Every row gives one point. Any point is a mix of the corners, with weights that add up to 1. It lies inside the corners' shape when no weight is negative. Is each point inside? If not, which corners have a negative weight?

Corners:
(1): -48; 37; 0
(2): 16; -6; -11
(3): 54; 50; 74
(4): -9; -42; 5
Points:
1; 22; 28 -> inside
-15; 23; 8 -> inside
11; -3; -6 -> inside
-8; 32; 10 -> outside (4)
-41; -2; -11 -> outside (3)

Corners:
(1): 4; 9; -29; -18; -27; -18; -62; -8; -36
(2): 4; 20; -10; 16; 28; -8; -20; 10; -22
(3): 13; -2; 27; 30; -16; -24; -66; -6; 17
(4): 34; 20; 29; -32; 24; 6; -22; -11; -13
(5): -43; 19; -8; -25; -21; -17; 95; 2; 45
(6): 22; -44; 42; -14; -32; 29; -17; 13; -46
(7): -10; -1; 19; 4; -13; 8; -84; 7; 0
(8): -18; -10; -38; -31; 22; 5; 95; -2; 75
(9): 35; 19; 5; 28; -32; 38; -35; 33; -8
(10): -47; 15; -42; 9; 23; 35; 93; -59; 30
Points:
-22; 21; -22; -7; 16; -15; 35; -22; 17 -> outside (6, 7, 9)
-6; 4; -22; -22; 5; 9; 56; -5; 19 -> outside (3, 7)
4; 14; -3; -10; 3; -3; -4; -12; 20 -> outside (2, 6)
-17; 5; -11; 10; 17; 27; 32; -30; 21 -> outside (1, 5)
-5; 10; -10; -6; 6; 9; 6; -7; 0 -> outside (3)
2; -5; -5; -6; 3; 12; 9; -4; 14 -> outside (5)
-11; -5; 13; 21; -15; -9; -33; -15; -3 -> outside (4, 8, 9)
3; 2; 10; 17; 9; 10; -34; -6; 2 -> outside (1, 5)
2; -1; -8; -11; -9; 13; 1; 0; -12 -> outside (3)

Corners:
(1): 23; 2; -50; -18; -56; 26; -16; -20; 0; 13; 60; 38; -55; -24; -20; 35; -62; 24
(2): -30; 0; 34; 51; 20; 14; 8; 39; -60; -7; 5; -1; -5; 13; -22; -31; 10; 16
(3): -37; 12; 15; 41; -52; 8; -20; -5; -46; -47; 13; -29; -21; -26; -22; 15; 11; -10
(4): 36; 27; -8; 36; 40; 26; -5; 26; -4; -26; -49; -21; -39; -33; -18; -32; 27; 22
(5): 24; 53; -1; -42; 12; 18; -17; 43; 26; -15; -19; -2; 23; -7; -43; -35; 38; -19
(6): 34; -8; 4; 0; -59; 12; -23; -28; -5; 9; 30; -33; -17; -8; 16; 30; 14; -19
(7): -20; -23; -8; 72; -47; -14; -29; -6; -58; -34; -19; -24; -13; -17; -23; -27; -9; -4
(8): 15; 62; -42; -9; -11; 2; -43; -19; 20; -22; 39; -7; -16; -18; 2; -18; -15; 7
(9): -13; 7; 45; 44; -35; -47; 24; 3; -30; -10; -57; -53; -21; -16; 11; -23; -1; 39
(10): -95; 32; -56; -53; -74; -13; 15; -12; 38; -18; -16; 4; 61; 23; -34; -2; 48; 44
(11): -4; 16; -17; -30; 12; -23; -30; -19; -6; 27; 19; 1; -9; 55; 24; 9; -14; 27
(12): -12; -33; -4; -3; -45; 19; 6; 65; 23; -54; -60; 6; 23; 36; -13; -45; -6; -25
(13): -41; 1; -13; -10; -38; 9; -19; 25; 17; -35; -48; 39; 51; 18; -20; -35; 35; -23
(14): -13; 38; 11; 42; 10; -41; -27; 39; -16; 18; -50; -51; 17; -20; 14; -1; 59; 36
(15): -31; -17; -21; 7; -18; -14; 5; 19; -15; -8; -22; 11; -40; -19; -19; -19; -1; -12
(16): -68; -18; -25; 18; -8; -4; 3; 14; -34; 0; 43; 47; 36; 78; -38; 22; 15; -25
(17): 35; -10; 19; 53; 35; -6; -27; 60; -27; -41; -29; 9; -31; 22; -10; -65; 26; -18
(18): 38; -27; -33; -17; -4; 4; -5; -1; -3; -35; -26; -12; -17; -39; 37; 26; 1; 25
(19): -70; -27; -18; 9; -39; -27; -38; -27; 28; -38; -16; 9; 54; 11; -23; 11; 19; -5
Points:
-18; 6; -18; 7; -20; 5; -9; 14; -2; -31; -11; 12; 2; -1; -25; -19; 7; 1 -> outside (6, 11, 14)
-11; -3; -3; 15; -36; 5; -18; -1; -18; -26; -1; -6; -10; -12; -11; -11; -12; -3 -> outside (4, 10, 14, 16, 17)
-22; 1; -15; 3; -29; -2; -10; 6; -4; -15; -11; -1; 6; 4; -11; -4; 7; 5 -> outside (17)
18; -2; -4; 15; -11; 16; -16; 22; -23; -10; 4; 3; -24; -2; -14; -6; 3; -9 -> outside (8, 9, 10, 19)
-4; 13; -13; 11; -10; -4; -16; 4; -10; -15; -7; -7; -11; -9; -10; -10; 10; 10 -> outside (12)
-31; 13; -6; 10; -17; -10; -8; 15; -6; -15; -20; 0; 7; 10; -20; -22; 13; 9 -> outside (6, 18)
-1; 9; -10; 5; -22; -1; -10; 17; 2; -20; -24; -10; -2; -14; -8; -20; 10; 9 -> outside (3, 11, 16)
-6; 1; -8; 10; -8; 11; -8; 26; -18; -15; -9; 5; -2; 6; -19; -12; 19; -3 -> outside (8, 9, 19)

Corners:
(1): 5; 4; -4; -41; -6; -4; -6; -4; 44; -37; -37; 37; 24; -15; -58; -8; 15; 14; 3; -46
(2): 33; 8; 43; -19; 10; 5; -23; 37; 31; -78; 50; 14; -3; -56; -32; 10; -29; 42; -16; -21
(3): -51; 74; -20; -39; 18; 35; -82; -41; -13; -17; 5; 42; 23; -45; -30; 37; -29; 19; -57; 34
(4): 4; -35; 14; 38; -2; -4; 73; 16; -2; 33; -25; -38; 18; -30; 19; 32; 7; 10; 7; -28
(5): 9; 29; 22; 15; 5; -1; 12; -47; -18; -10; 21; -23; -1; -3; 4; 8; 44; -21; 78; 70
(6): 0; -18; 2; 6; -33; 5; -6; 2; -18; 45; 11; -17; 31; -12; -22; 63; -14; 7; 21; 8
(7): -5; -20; -25; 36; 48; -15; 28; 10; 3; 25; -6; -27; -36; 61; 12; -51; -47; -8; -12; 14
(8): 9; -54; -70; 15; 13; 6; 95; 92; -18; 59; -50; -34; -13; 51; 23; 1; 77; -17; 21; -26
(9): 18; 9; 1; -9; -13; 11; -8; -1; -24; 61; -26; 10; 65; -32; 56; 26; -16; 46; -9; 33
(10): -30; 24; 85; 4; 4; 20; -11; -50; 17; -43; 4; -1; 69; -85; -39; 47; 51; 22; 44; 58
(11): -11; -18; -8; -43; 14; -8; 33; 8; -28; 4; -17; 32; 6; 23; -9; -35; -16; -39; 4; 8
(12): -66; -2; 18; 11; 22; -4; -12; -52; -9; 66; 0; 15; -31; -72; -2; -50; 6; 3; -4; -50
(13): -10; 1; -15; 5; 36; -48; -12; 40; -12; -18; -15; 1; -24; 38; -48; -2; -22; -32; -35; 7
(14): 7; -4; -3; 28; -7; 4; 42; -10; -14; 15; 19; 0; -32; -9; -18; 4; 8; 19; -25; 11
(15): -30; -36; -15; 30; -44; -3; 32; 14; 14; -5; 7; -13; 26; 23; 27; -1; 18; -4; 13; 4
(16): -18; -8; -18; -4; 4; 3; 33; -12; 44; 39; 20; 28; 2; -26; -10; 3; 46; -31; 27; -4
(17): -72; 38; -6; -30; 16; -8; -4; -4; 17; 63; 38; 30; -39; -91; -35; -2; -2; 22; 39; -46
(18): 28; -7; -45; 11; 25; -15; 35; 4; -19; 7; 16; -29; 22; 10; 17; -23; 29; 11; 21; 13
(19): 1; -14; -36; 3; 13; 21; 8; 3; 42; -38; 32; -37; -35; 1; 6; -36; -59; -6; -33; 49
(20): -21; -7; -38; -36; 52; -4; 1; -24; 16; 9; 32; -6; -55; -8; -13; 6; -3; 9; -12; 5
(21): -2; -23; -44; 57; 8; -22; -15; 18; -39; 11; -4; 31; -24; 11; -7; 26; -33; 16; -18; 30
Points:
3; -8; -6; 12; 1; 4; 7; 6; -5; -10; -4; -10; 13; 2; 2; 1; -11; 7; -10; 25 -> outside (16, 17, 20)
-9; -4; -7; -1; 7; 0; 18; 2; 6; 5; 2; 6; 3; -17; -7; 1; 15; 0; 5; 6 -> outside (6, 7)
-16; -2; -13; 8; 12; -2; 18; -11; 1; 17; 0; 4; -2; -10; -2; -4; 15; -7; 11; 14 -> outside (2, 6)
-12; -3; -3; 7; 9; 1; 11; -7; 5; 8; 6; 3; 3; -19; -9; 7; 13; 1; 11; 15 -> inside
-15; 7; 9; -1; -4; 5; -6; -6; 2; 0; 7; 10; 4; -30; -14; 6; 4; 3; 8; 13 -> outside (4, 7, 18, 20)
-32; -19; 5; 13; 1; -1; 17; -20; 6; 40; 0; 8; -5; -32; -2; -6; -11; 9; 2; -9 -> outside (2, 3, 5, 8, 13, 18)
-4; -10; -17; -3; 15; 0; 3; 6; 5; -14; 3; 0; 3; 1; -15; -6; -2; -2; -7; 10 -> outside (4, 5, 9, 14, 17)
-16; 0; -12; -5; 16; -1; 14; -8; -1; 8; 0; 3; -1; -17; -7; 2; 13; 0; 1; 11 -> outside (2, 6, 7)
-17; -7; -7; 1; 11; -3; 13; -5; 3; 19; 5; 4; -7; -17; -6; -4; 8; -3; 5; -3 -> inside
